Each row of a before or after table is a point. The points were changed in one or more steps. Then noise was added and the rows were shuffled. The steps act on columns, c1 being the first. What was done? A step turns or swaps two columns, mirrors them in a line or flattens them onto one, adds a multiple of one to another, or multiplies or shifts one. Angles are multiples of 10 degrees, from the lower column toward the higher: turns from -170 to 170, lines from 10 to 170 but not 90. Use the fewest steps. Two steps may share a column if one is a turn and the other turns, adds or multiplies; they go together, in the order done. Otherwise the lowest column goes first.

Before (9 x 3):
[[ 26  29  41]
 [-11  42 -13]
 [ 30   0  40]
 [ 37   1 -23]
 [ 50 -41  -5]
 [ 52 -67  10]
 [-64   4  80]
 [-32  71  95]
 [ 43  56  19]]
After (9 x 3):
[[-39  -2  30]
 [-99  -1 -34]
 [-48  -5  29]
 [-19   3  42]
 [-82   0 -59]
 [ 24   4  41]
 [  2  -2  54]
 [ -9   4  60]
 [ 10   5  -6]]
Steps: turn c1 and c3 by 90 degrees; multiply c2 by 0

Before (8 x 8):
[[-29 -26 -21  10  -9  32 -52 -15]
 [-22 -35 -12  10 -32  23 -51  50]
 [ -7 -25  70 -46   0  28 -11  -2]
 [ 37  55 -34   6 -72 -41 -29  35]
 [-30  36  31  26 -73 -36  -5  10]
 [ 44 -35 -12 -29  -3  49  47  27]
 [-29   4  -9 -25  22  69 -14  32]
 [-16  44  24 -28 -40 -95  27  18]]
After (8 x 8):
[[-22   3  -7  61 -49  -5 -57  49]
 [-24 -10 -14  -3 -25   1 -60 -14]
 [ 36  92 -24  41  -4 -49  -4  35]
 [-28 -14   0   7  13  52 -49  32]
 [-29  82  22  34 -21 -39  15  10]
 [ 47 -22  -8  -4 -25  69  14  29]
 [-10 -15  51 -51 -17  18 -27  -4]
 [-12  62  19  -9   5 -68  76  16]]
Steps: turn c2 and c5 by 50 degrees; multiply c3 by 0.7; add 1 times c8 to c4; turn c6 and c7 by -30 degrees

Before (8 x 12):
[[-62 -24  18 -18 -72  50  23   0  18 -53   2  16]
 [-75  -3   9 -45  32 -20 -55  16 -73 -32  20  -8]
 [  6  -1 -34 -22  28 -52 -38  48  31  -4   4 -10]
 [-77  49 -43   9 -75  56  45 -21  -2 -66 -25 -71]
 [  7   0  11  70 -18  27 -20  17  35 -67  50  12]
 [-30 -54 -33  45 -34  37   3 -28 -44   3  47 -36]
 [-41   5  54  64 -20   7  37 -56  26 -55   9 -69]
 [  9  24  48  10  30 -12 -15 -42  33   7  57 -52]]
After (8 x 12):
[[-66 -22   9 -61  27 -19 -58 -19 -73 -32  18  -6]
 [-57  13  19 -29 -77  40  27 -20  15 -56   1  17]
 [-50  89  53  56 -19   9  36  58  24 -54   6 -65]
 [-10 -37  16  69 -21  26 -22 -16  40 -66  52  13]
 [-76  18 -47 -11 -80  59  47  62  -2 -68 -22 -70]
 [  7  63  50  15  30 -10 -13  65  27   7  61 -55]
 [-38  80 -30  34 -38  42   5 -16 -46   0  46 -37]
 [  6 -84 -33 -17  23 -50 -37 -51  38  -8  -1  -6]]
Steps: turn c1 and c4 by 10 degrees; multiply c8 by 2; turn c2 and c8 by 120 degrees

Before (13 x 20):
[[-51  15 -27  -8 -26  21  23  26  16  57  34  54 -41  30   3 -48  42 -42
    6  45]
 [ 17  42 -55  27 -79  13  42  44  28  11  13   6  16  15  -6 -48  15 -26
   -7   8]
 [ 70 -23 -21  12   3 -68  -4  36  23 -10  11  32  39 -95  50  62 -29  25
   18  65]
 [  5   4 -14  19 -20  -7  49   1  11  24  21  56  31   0 -23 -55  11 -45
  -52  51]
 [-57  52  15 -48  21  15 -12   0 -31 -24 -39  -3 -11  37  13  22 -19  67
   13  -7]
 [-25  45  53 -47  24   0 -53  11  10  59 -38  12 -28  37 -35  15 -51  36
   18 -28]
 [ 51 -14 -42  80  28 -13 -16 -16  -4 -12   7  -6   4 -92   6  44 -50  12
   27   3]
 [ 17 -22 -35 -10 -51  -1  29 -15  22  29  31  81 -30  -1  -6 -27  26 -47
  -43 -38]
 [-61 -15  38 -23  22 -25  -5  17  20   6 -42  16   3  19  -9 -31  -4  49
   67  -5]
 [-30  40  15 -23 -24  16  57  31 -11  23  14  43   3 -21   5 -29  14 -54
    9 -18]
 [-83 -14  44 -57  -5  19 -11   8  -8  53 -57  -6 -32   3 -49  50 -30  53
    0 -25]
 [-59  60  -9 -23  40 -13 -11  19  22  58 -80 -13  -5  34  -6   1  21  25
   -7 -32]
 [ 58 -16   1   0 -14 -50  23 -47   5 -14   3 -16   8 -55  20  68 -26 -18
   44  45]]
After (13 x 20):
[[-48 -20 -29  -9  23  -6  24  33  32 -26  32  50 -46  15   2 -51 -50 -38
    8  67]
 [-21  59  50 -50  15  -4 -64 -12  22 -30 -40   9 -27 -35 -36  14  35  16
   25  44]
 [ 13  36 -34 -13   2  -1  32  16  29  39  37  85 -28  48  -5 -21 -16 -20
  -44  14]
 [ 70 -66 -25  11 -89  26  13  -2 -25  -1  15  33  42  30  52  60  72  -7
   19  11]
 [  6 -38 -10  18   2 -13  49  20  16 -21  20  57  25  15 -23 -50  -3 -27
  -50  44]
 [-62   2  34 -24  -4  17   6 -17  25  16 -44  12   3 -32 -11 -34  15  19
   65   4]
 [ 59 -47   3   0 -47   7  30 -10 -14   1   5 -17   8  31  25  73  51  16
   45  -4]
 [-57  18  10 -50  39 -11 -25 -34 -13 -47 -35  -2 -11 -30  11  20   3  38
   12 -24]
 [ 48  -8 -45  76 -81  -9 -22 -12 -51   9   5  -9   3   4   1  45  45  16
   27 -10]
 [-89  38  45 -57   8 -23 -22 -24  -2  29 -55  -6 -32   4 -46  47  13  27
   -3  35]
 [-61  68 -15 -21   7  24   4  -7  29 -40 -79 -11  -3 -48  -5   5  -8   3
  -11  47]
 [ 16   9 -59  25  19 -23  32  35  49 -43  10   6  15  72 -10 -44 -17 -37
   -6  12]
 [-30  38  17 -24  -3 -32  46  43 -13 -23  16  48  -1  29   3 -29 -23 -50
   11  19]]
Steps: turn c10 and c20 by 70 degrees; turn c2 and c10 by -70 degrees; turn c5 and c14 by -110 degrees; turn c5 and c9 by 30 degrees; turn c6 and c17 by -140 degrees; turn c6 and c7 by 30 degrees; flatten c8 and c18 onto the line at 130 degrees

Before (14 x 32):
[[-10 -13 -11  21 -36   8  -4  14   4  22   9 -25 -21   4 -43  -7 -38  10
  -36  19   2 -42 -19   3  26  -8  -9 -14 -12  55  23 -16]
 [ -4  -2  -7  34 -34  31   4 -23   0  21  10 -33 -34  -4 -32 -15 -36  40
   27 -11 -11 -12 -16  17  19   4 -34  19  -9  11  30   9]
 [-13   1  23  19   4 -34  -4 -26  -1  18  20   1  37  -4  36  21  24 -25
   -4 -13  16  -5  35 -11  -3  52  48   1  78  -6   9 -15]
 [  0   1 -23  14 -57  -7  -1   8 -22   6 -14   9 -27  -4 -17  -9  -6  10
   11   6  12   1 -25 -11  20 -42  -7  -2  15   1   3   6]
 [-43 -17 -10   8 -25  28  35 -20  17 -26  22 -38 -31  16  15 -17 -17  14
   13  20 -23   2 -18 -18  23 -18   5   6 -16  26   9 -16]
 [-33   4   3   7 -40  49  -6  41   3  -1  23   2  -7 -13 -23   6 -23   5
   37  24 -13 -15 -33   0  10 -13 -18   0  -2   0   3 -45]
 [ 14   6  15 -15  25 -31  -2 -16 -10 -36  37   5  40 -11  64  10  14 -24
  -15   9  21 -12  44  32  16  50  20  10  63 -18 -24  30]
 [ 36  -9  54  -6  28  -8  10 -28 -21  -1  11   5  -3 -11  23  36  15 -39
   -8  -4   3  -2  26   4 -25  33  28 -14  67  11 -13  31]
 [  3  -6 -29  15 -24  22 -17  15 -30  27  28 -18 -28  -1 -28 -27 -26 -26
   22  -9   2  -4 -36  -8  22   2  17  23 -13  27  -2   0]
 [  2 -30  19  30 -61  50 -12  16  14  -2  15 -33   1  26 -13 -28 -10  29
    9  16   1  -2 -25 -19  37   5  -1  -1   3  20 -10  -8]
 [-20  17 -25   8 -16  43  16 -35 -55 -17   3  35 -22  -7  20   2 -18  11
  -27 -50 -10 -39 -63 -39  16  17 -20   4 -11 -26 -23  39]
 [ -4  14 -17 -12 -61  36  -9 -60 -11 -29 -16  37 -19  -2  30  15 -32 -12
   -2 -40  -7 -35 -51   3   1  13  10  23 -28 -15 -30  15]
 [-25 -14 -17   7 -43  28 -39  13   1  24   0 -14  12 -34 -10 -11 -20  -5
   -9  -1 -20  33 -32 -12  10 -18 -28  -6 -21  20   7   0]
 [  5 -45 -11  14  36   1 -27 -41 -13 -13  21   8  15   1  24  25  25 -13
   -7  14  31 -23  47   6 -24  27  32  -3  60  -9 -11  13]]
After (14 x 32):
[[ -9 -13 -11  20 -36   9  -5  14   4  -9   8   9  27   4 -42  -6  66  10
  -31 -11   3 -38 -17   4  26  -9 -41 -16 -12   6  23 -17]
 [ 14   6  15 -15  25 -32   0 -17 -11 -14  37  -7 -35 -12  65  10 -23 -24
    4 -24  20 -18  44  33  16  50  60  10  63  -2 -24  29]
 [-13   0  23  18   4 -33  -4 -25   0 -10  20  -7 -38  -5  36  21 -16 -26
    6   0  16 -22  36 -12  -3  52  79   0  79 -19   9 -15]
 [-35   3   3   6 -40  49  -5  41   5 -12  25   8  14 -13 -22   6  11   5
   48 -21 -13  -7 -33  -1  10 -12 -56  -1  -2  19   4 -45]
 [  4  -6 -29  15 -23  21 -17  15 -31   5  28   0  23  -1 -28 -26  37 -26
   35  18   3 -10 -38  -8  22   1 -22  22 -13   9  -1   0]
 [ -4  14 -17 -10 -61  36  -9 -61 -12  -9 -16  39   5  -3  30  16   3 -12
   -9  44  -7 -36 -51   2   0  13 -52  23 -29  36 -29  15]
 [ 37  -9  54  -5  28  -8   9 -28 -21   8  10   6   1 -12  23  38   3 -38
   -2   5   4 -10  26   5 -25  32  51 -14  67 -18 -12  32]
 [  2 -32  20  30 -61  51 -12  16  14 -48  15 -24   6  26 -12 -28  23  29
   17 -15   2  -3 -24 -19  36   5 -27  -2   3  -1 -10  -8]
 [-21  18 -25   8 -16  42  16 -36 -55 -29   4  28   4  -6  21   1 -12  12
  -26  54 -10 -31 -63 -39  16  17 -94   5 -11  30 -22  40]
 [  5 -46 -10  14  36   1 -27 -40 -13 -34  20  -4  -9   1  23  25 -19 -13
    3 -18  31 -33  47   6 -25  27  69  -4  61 -17 -11  13]
 [-25 -15 -18   7 -42  27 -39  12   0  13   1   0 -11 -33 -10 -11  29  -6
   -9  -3 -19  41 -33 -13  10 -18 -47  -6 -22   7   9   0]
 [  1   1 -23  13 -57  -7   0   8 -21 -15 -13  10  27  -3 -16 -10   5  11
    3   5  14   3 -26 -12  20 -42 -32  -1  13   6   3   6]
 [ -4  -3  -7  34 -36  30   5 -24   0 -29  10 -19  28  -5 -33 -14  27  41
   33  21 -10   1 -17  16  20   5 -52  19  -9  24  30   9]
 [-43 -16 -11   8 -25  27  34 -18  17 -38  22 -23  37  15  14 -17  31  15
   25  -8 -24  -1 -18 -18  23 -17 -12   5 -16   2  11 -14]]
Steps: add -1.5 times c4 to c10; add 0.5 times c11 to c19; turn c17 and c30 by -120 degrees; add 0.5 times c17 to c12; turn c13 and c20 by -160 degrees; turn c22 and c27 by 20 degrees; add 1 times c23 to c27

Before (12 x 64):
[[-43 -37 -21  23  34 -71  37 -35  19 -66  11 -36 -16 -50 -21  -2 -34 -10
    1 -36  62 -52  51 -54  10  45  52 -24 -54 -19  47 -29   3 -34 -39 -13
  -40  48  49 -49 -17  36  44   9 -38  40 -20  44  31 -42   3 -45  55 -38
  -30 -23 -44  12 -11  53  34 -15   7  -1]
 [ 17 -29 -40 -65 -21 -34   7 -40  15   7  31  -8 -26  11 -45 -21   6 -31
  -45  44 -20 -29  71  21  52 -10  42 -43 -76 -22 -60 -57 -71  -4   9 -42
  -38  30  32  54   5 -40  -2  61  -8  50  -5 -21 -38 -19   8  35 -29 -53
  -12   8 -73  34 -37  22  -1  43  43  27]
 [-24  -6 -19  12  20   8  24 -33   3  37   5 -52 -38  17  15 -53  60  -1
   49 -28 -45  32 -18  58  27  80 -10 -48 -16  68 -10  -1   9   0  -5 -29
  -26  60 -67  -2  36  21   1 -19   1 -28 -72 -16 -37 -34  23  40  -7 -66
   11  24  12 -44 -22  52 -35 -20  32 -21]
 [-30 -20  -3  33  26 -32 -23  55 -37 -38 -43  35 -14 -48  23  -7 -32  18
  -51  48  -7   1  54 -60 -33  12  35  -9  21 -31 -14 -37 -26  38  15  30
  -14 -17   7   6  92 -22  -9 -15  -8  25 -43  24  -7 -13  -2 -42  28  25
  -53  64  27  57 -11  34  16  24  15  38]
 [ 56   2  -1 -14 -12 -38  -9  54 -44  -7  36  43  19 -36 -19 -45  13 -25
   36   7 -48   3 -31  19  27  54  50  -2 -67 -32 -24  46   0  -5  39   9
   30  23 -16 -17  52 -43  -5  31  68 -55 -50   5 -10  17 -37 -45  62 -22
  -55  51  28 -46 -16  22  52  18 -60 -12]
 [  1 -51   2 -34 -47 -23 -23  64 -22  20 -17  14  19  41   7 -16  15 -45
  -68 -46  22  50 -33  10  13   1  13   6 -26  58 -56 -42  18 -59 -18 -72
   40 -13  37 -19  44   4 -26 -23  -7  54  26 -57 -14 -31  33  55  56  -9
  -52 -26  40  55  42 -32  44  -2  42 -67]
 [-35 -17  35 -16   9 -56  -3 -21   8  29  20 -12 -34  35  28 -50  19  49
   50 -40 -11 -10   9  55 -12  -6 -51  24 -49   5   0 -43 -23 -42  48 -60
   28  -5 -49  27   5  19 -45  67  66 -25 -43   7  19 -47 -25  -4  44 -49
   -6 -51  38  58  -5  67  53   8 -56  44]
 [ 30 -26  32 -11  35 -63  39 -19 -15 -37 -36  -9  31  33  60  -8 -32  14
   -9 -26 -26  57  17 -36  74  24  59 -20 -39  77  22  30 -29  -8 -33 -67
   -3  40  -6 -44  -1 -21 -27 -30  33   1 -15  25  32  36  24 -58  13  11
  -20 -24   3  52  19 -22 -25  36   1  16]
 [ 62 -32  31  38 -22   4  27  -6  59  14  23   2  35   9  -8 -17  40  30
   17 -41 -18 -17  45 -54 -34  42 -47  -4   0  42  50 -58 -46 -37   8  13
   -4  48  50   1  -3 -19  54  39  45  56  -1  40 -27 -46 -20  55   2 -64
   28  62  35 -17 -44  10  -7   2 -55 -73]
 [ 28  -5  46   2 -15 -79  52  64  27 -62   8 -34  46 -51 -16 -14  10  25
   16 -22  31 -37  23  39 -15  13 -46  25  22 -21  14  17 -83  11  21 -20
  -22  10  18 -35  42  44 -13   6  49 -21  38  26  40  13  32  48  49  19
   20  60 -10 -48  31  40 -33  55  38  19]
 [ 35  31 -11  40 -22 -12  52 -46  -9 -22   3 -22  45 -45  -5  23  30 -39
   38 -60  12 -58  38 -41  -8 -19  -1  71  -9   5 -10 -31  30 -46 -63  16
  -70  67  51  51  24 -74 -15  26 -31 -30  -8   6 -19 -38 -48 -45  -1  -2
   18  11 -37 -37 -37 -49 -22 -27  15 -70]
 [ 52 -32  28  37 -19 -16  48   0  33  22 -23  -9 -44  60  30  50 -41 -53
  -23 -36 -30  37  21  45 -24  51 -46  51  22 -24   7  -8   7   3 -56 -15
  -57  49  -8 -30  38   2  14 -31 -42 -12  16  44 -19  -3  29 -45 -40  27
   31 -39 -49 -47 -54 -47  72  27  41 -45]]
After (12 x 64):
[[ 30 -27  36  -8  34 -63  40 -16  22 -36 -34 -11  31  37  60 -14 -34 -65
   -8 -23 -26  58   7 -37 -31  23  61 -23 -43  79  19  30 -29  -8 -37 -67
   -3  43  -4 -39   2 -20  69 -30  32   1 -17  27  32  36  23  -2  -7   7
  -15 -24   2  52  18 -21 -27  34   4  -6]
 [ 60 -33  32  38 -16   5  30  -7 -91  12  23   4  35   9  -8 -16  42  41
   28 -40 -19 -18  19 -51  53  43 -48  -2  -3  40  49 -63 -46 -32  12  12
   -8  52  51   0   6 -19 -33  42  46  58   1  38 -28 -46 -21 -59   1 -65
   24  61  35 -16 -44  10  -5   1 -53  13]
 [ 55   5  -4 -17 -15 -38  -3  52  13  -5  37  45  19 -36 -17 -41  17 -25
   46  10 -47   1  -7  20  -5  56  46   0 -68 -34 -22  47   0  -5  42   7
   35  23 -16 -17 -15 -44  25  30  70 -57 -52   6  -8  12 -36  50 -79 -18
  -56  47  33 -50 -16  26  50  17 -52 -47]
 [  7 -53   2 -32 -50 -25 -24  66 -48  22 -17  14  21  43   7 -13  14  76
  -74 -49  24  48 -17  10 -24  -2  15  10 -25  57 -56 -48  14 -58 -22 -69
   39 -13  36 -22  -7   2  15 -19  -7  57  24 -60 -14 -29  30  47 -71  -6
  -53 -29  42  53  41 -30  46   3  28 -52]
 [-51 -33 -20  25  30 -72  40 -36  -6 -66  10 -41 -15 -48 -17  -3 -31 -37
   -3 -35  62 -54  20 -51  44  41  55 -26 -52 -18  48 -26   7 -35 -37 -14
  -42  47  50 -44  44  41  11  11 -36  44 -24  41  33 -40   0  32 -38 -39
  -28 -23 -46  15 -14  55  32 -17   9  18]
 [-32 -16  -5  35  24 -35 -24  53  52 -35 -45  32 -14 -48  28 -10 -34 -49
  -51  48  -2  -1  20 -56  -5  14  36 -10  23 -33 -16 -37 -26  31  11  29
  -12 -13   3   2 -64 -23 -32 -14 -10  25 -41  25  -7  -9  -5 -12 -68  24
  -51  64  28  56 -11  32  12  22   8 -10]
 [ 37  33  -9  38 -23 -14  56 -52 -57 -23   2 -25  47 -42  -6  23  34 -23
   37 -57  11 -59  16 -36 -16 -18  -2  72  -5   2  -8 -30  28 -44 -62  16
  -73  66  48  52 -22 -71  -4  28 -27 -29  -5   6 -16 -40 -45  70 -11  -3
   17  11 -38 -38 -36 -48 -20 -25  17 -43]
 [ 50 -28  28  39 -20 -16  50   1 -55  22 -24  -7 -45  61  35  51 -42 -13
  -33 -35 -34  39   7  44  14  54 -49  52  20 -22   3  -5   4   1 -58 -14
  -58  47  -6 -32 -56   4 -24 -29 -41 -10  14  41 -15  -5  29  99  14  30
   28 -43 -44 -47 -51 -49  76  28  37   7]
 [ 16 -32 -35 -66 -21 -33   8 -37  14   6  30  -8 -26  13 -48 -19   6  49
  -53  46 -18 -32  27  23  -5  -4  43 -40 -76 -26 -63 -55 -72  -3  10 -43
  -38  32  34  56 -21 -40  51  62 -10  50  -8 -16 -41 -17  11  35  22 -51
  -11  10 -72  37 -40  24  -2  43  37  29]
 [ 26  -5  44   5 -13 -76  55  64   3 -64  12 -39  48 -52 -14 -12  11  32
    8 -29  34 -36  11  43 -12  15 -44  27  20 -19  14  18 -83   8  21 -21
  -25  10  23 -33  -9  40 -16   5  46 -18  41  29  41  11  33 -57 -63  15
   24  62 -11 -50  32  43 -31  53  41  30]
 [-36 -19  29 -13  12 -57   1 -20  32  29  20 -13 -30  35  25 -46  18 -30
   61 -40 -12  -9   8  55 -47  -8 -52  24 -49   7  -2 -40 -22 -44  49 -58
   24  -4 -52  26  15  15 -12  71  65 -27 -42   8  19 -51 -21 -70 -41 -51
   -3 -52  40  62  -5  66  54   7 -45  25]
 [-23  -7 -23  11  20  11  23 -35 -19  36   8 -50 -37  17  13 -52  60  38
   44 -26 -47  29  -8  58   1  79  -8 -47 -17  64  -5  -8   7  -1  -8 -29
  -21  62 -72  -5 -37  19  27 -16   1 -32 -74 -15 -41 -37  24 -12 -10 -63
   13  24  16 -46 -22  48 -39 -17  40  -8]]
Steps: mirror c9 and c64 in the line at 60 degrees; multiply c18 by 1.6; turn c18 and c52 by -110 degrees; turn c19 and c63 by 10 degrees; multiply c23 by 0.4; swap c25 and c43; turn c41 and c53 by -150 degrees

Before (11 x 64):
[[-42   6  46 -16  -7 -25 -37  -8  -8   7 -11  49  14   9 -24 -11   0  35
   -9  10 -12 -35 -11 -20  25 -47 -31  23 -13  44   8 -24  20   7  -2  -2
   14  48  -6 -14 -18 -26 -18 -13  -4 -23  16   2 -42  24  34  33 -27   0
   11 -37  19  23  46  15  -7  11 -15  17]
 [  8  14 -13  -7 -18   7   5 -17 -47  -4  40 -35   5 -37  35 -18   4  31
   18   1  31 -45  14  32 -28  11  21 -11  14 -43  -6  21 -17 -10 -18  -9
    4 -15   1  -5  22  13  -6   0  25   7  32   8  10   2 -32 -21  11 -20
   16   3  24 -19 -54  -2 -20 -11  23  10]
 [  0  16 -52   8  20  -9  -7 -14 -19  -8   0   4   5  10   2 -32  20  -7
   -3 -18  -2  22 -61  27  24  23   6 -16 -26 -14  33 -21  -2  16  16  29
    6  11 -36  26 -16  -6 -37   3  18   1  -1 -20   7 -46 -44 -30 -39 -35
    5  14  19   0  -2 -26   9 -35 -18  32]
 [ -8 -20  34 -21  -1   8 -36 -42 -18  -1 -10  34   8  -1  -3   6  -6  35
    2  11  -5 -12 -29 -28   3 -21 -24   9  30  24  13 -22   6 -12 -11 -16
    8   7   5 -39 -12 -39   2   5   6 -13  31   6 -47   2  30  19 -11   9
   13   2  -4  49  52  -5  25   1  -9  37]
 [-30  16  25 -14  -4  24 -18  -8  -7  32 -35  17   9  17 -20  15   5  34
  -11 -17 -23 -10 -19 -23  54 -31 -26 -10   7  12  24 -27  -6  -8 -15 -11
  -11  47 -10 -30  -4  -2   0  -8  22 -16  16  21 -49   1  43  20 -17   0
    3 -31 -16  41  51  16 -23  21   7  17]
 [-31  -1 -10  20  -1 -25  21  13 -19  15  -1  -4  10  24  21 -20  -9  28
  -15 -31  12  31 -78  13   1  31   0   8 -11 -41  40 -10 -17   9  35   5
   15  21   0  25  -6 -18 -27  19  -4   7  -1  -4   5 -30 -36 -20 -39 -14
    1  30  19 -19 -14 -21   8 -17 -15   5]
 [ 10  22 -24  16  -4  16 -16  16 -27 -59  14 -53 -12 -73  30 -15  -3  38
  -24   7   4 -33  14  38 -20  -1  42  13  20 -28 -22  36  -7 -10  -8 -18
  -22 -41  12 -12   8   0 -11  12  11   6  16  -4  23   3   1 -39  -9   1
    9  26  11 -36 -49  -9  -6  24  28   4]
 [-35  11  52   1  10   6 -13 -19   0  10 -21  53  25  -1  -5   9   5  27
   19   0 -13  -1 -18 -35  40 -34  -9  11  -4  11   1  -9  29  -4 -38 -10
   13  27  -5  -7   4  -5  10 -22  -6  -1  43 -23 -33  11  44  22   1  16
   23   7  -9  38  29  34  25   8 -17  37]
 [ -9  49 -26  -2  -4  -9  -7   7 -38  15  -3  22   2   2  23 -14  -5  44
  -13 -14  -5  23 -58  13   1  34  -3 -10 -32 -22  30 -27  -5  22   4  16
   -1  22  -6  16   0  -9 -52 -12  15  -2   3  15  20 -15 -54 -65 -33 -11
   -3  29   7  10  12 -23  42 -40 -30  -3]
 [ -7   6  12   4  21  19  -2 -12 -16 -51  35 -49  -8 -63   8 -29 -11  35
    8 -10   2 -54   7  65 -34  35  50  -4  12 -33 -12  11  -1  13  -2 -13
  -37 -16  25 -24  14  29   2   1   5  22  24  36   3  15 -17  -8 -18   0
   28  -8  -2   5 -65  -1 -18  18  24  16]
 [-34  18 -16   9   7  22   2   2 -33 -51  59 -38   8 -57   6 -11  -2  38
   -3  -2  11 -40  -5  34 -12  13  10 -37  -2 -22 -22  -8  -2  -2 -37 -24
   -5 -20   0 -31  12  12  -9  16  -7  25  19  17 -30  12 -10 -16   8  29
   -2 -15   9 -22 -36 -20 -13  15  50  15]]
After (11 x 64):
[[-28  -6  -8  16   2 -24  21  13 -18  14  -1  -2  10  24   9 -18 -10  29
  -17 -33  15  38 -80  16   2  34   0   9  -7 -43 -57 -18 -19   7  87   7
   14  27   6  -4  -7  12  26  16  -5  10  -1  -4   2 -29 -38 -22 -40 -15
   22  31  22 -23 -13 -23   5 -16 -16   5]
 [-33  15  27 -13  -6  24 -18  -9  -8  30 -33  18   5  13 -17  22   6  36
  -10 -21 -27 -19 -17 -22  56 -30 -25  -9  11   8 -31 -22  -2 -11 -36 -18
  -15  48  -6   6  -2   9   8  -9  23 -18  14  17 -46   5  45  17 -16   0
  -29 -32 -15  42  54  14 -28  22  12  19]
 [  8  16 -14  -5 -17   4   0 -14 -49  -3  42 -32   3 -39  50 -18   2  35
   16  -1  29 -29  14  34 -28   7  27 -12  16 -42   5  23  -7 -10 -45  -8
    0 -11  -1  16  21  -2  19  -6  24   7  33   6  15  -1 -31 -25  14 -16
   -7  -6  18 -21 -59  -1 -18 -12  28   9]
 [-42   5  43 -16  -3 -24 -36  -9  -7   8 -11  55  16   8 -10  -8  -5  38
  -12   7 -12 -42  -7 -18  25 -50 -32  21 -16  47 -17 -24 -21   6  -8   1
   18  51  -5   7 -22   2 -12 -12  -1 -23  17   3 -45  23  36  30 -28   0
  -13 -36  20  23  43  11  -7   8 -12  19]
 [ 11  20 -27  13  -2  11 -16  14 -24 -60  12 -51 -13 -70  40 -11   0  38
  -23   6   4 -18  11  38 -19   1  43  12  19 -26  -1  36  -6 -13 -19 -15
  -25 -43  13  10  11 -26  11  10  13   7  15  -8  18   3   6 -40  -6   1
  -15  29  14 -40 -44  -7  -7  20  30   5]
 [ -2  19 -49  11  19 -11  -7 -21 -20  -7   0   5   5  14  -6 -32  17  -5
   -3 -18  -3  16 -61  26  27  20   7 -14 -26 -18 -66 -24 -31  16  39  32
    6  14 -40   5 -19   5  14   3  14   3   1 -15   6 -44 -42 -34 -35 -35
   29  20  17  -1  -7 -26  11 -34 -20  30]
 [-30   7  54  -3  15   7 -11 -18   4  14 -18  55  26   1  -1  11   8  25
   17   0 -14   2 -23 -35  43 -34  -7  10  -7  12   7 -11  -5  -5 -93 -10
   16  30  -2  26   5   3 -28 -17  -7  -2  40 -21 -30  11  41  24   5  18
   -5   7  -6  37  31  34  26   9 -16  34]
 [-13  49 -20  -4  -3  -9 -10   8 -39  14   1  24   1   1  12 -10  -6  51
  -13 -15  -5  30 -58  11   0  33  -1 -14 -32 -25 -50 -25 -47  26  10  14
   -2  18  -3  -4  -1   2  18 -10  15  -5   1  19  18 -15 -55 -60 -34 -11
   17  32   9  17  16 -17  38 -40 -32  -7]
 [ -8   6  15   4  22  23  -2 -15 -17 -46  33 -47  -6 -63  25 -21  -7  37
   11 -12   2 -47   8  66 -29  35  52  -6  12 -33 -45  12   4   9  -2 -14
  -32 -20  29  26  10 -37   1  -4   5  26  22  37   5  13 -17 -11 -14   0
  -23 -10  -2   8 -63  -7 -19  18  23  19]
 [-38  17 -12  11   7  21   5   4 -31 -53  55 -39   7 -59  21 -11   3  40
    1   4  18 -34  -2  35 -15  14  11 -41  -2 -27  14  -9  -6  -7 -91 -24
   -5 -17  -3  -4   9 -21  10  23  -8  26  19  18 -30  13 -12 -20   4  31
  -31 -15  11 -21 -33 -19 -10  21  48  16]
 [ -5 -17  35 -22  -3   9 -34 -45 -19  -2 -17  31  10  -4   3   2  -7  31
    6   7  -2 -20 -29 -26   7 -24 -25   7  31  20  15 -22   1 -13 -29 -18
   11   5   3  11 -10  22  -4   4   5 -13  34  10 -47   1  29  17 -11   8
  -37  -1  -3  49  47  -4  22   0 -10  42]]
Steps: turn c15 and c22 by 20 degrees; add -1.5 times c53 to c42; turn c31 and c42 by 120 degrees; turn c33 and c43 by -110 degrees; multiply c35 by 2.5; swap c40 and c55
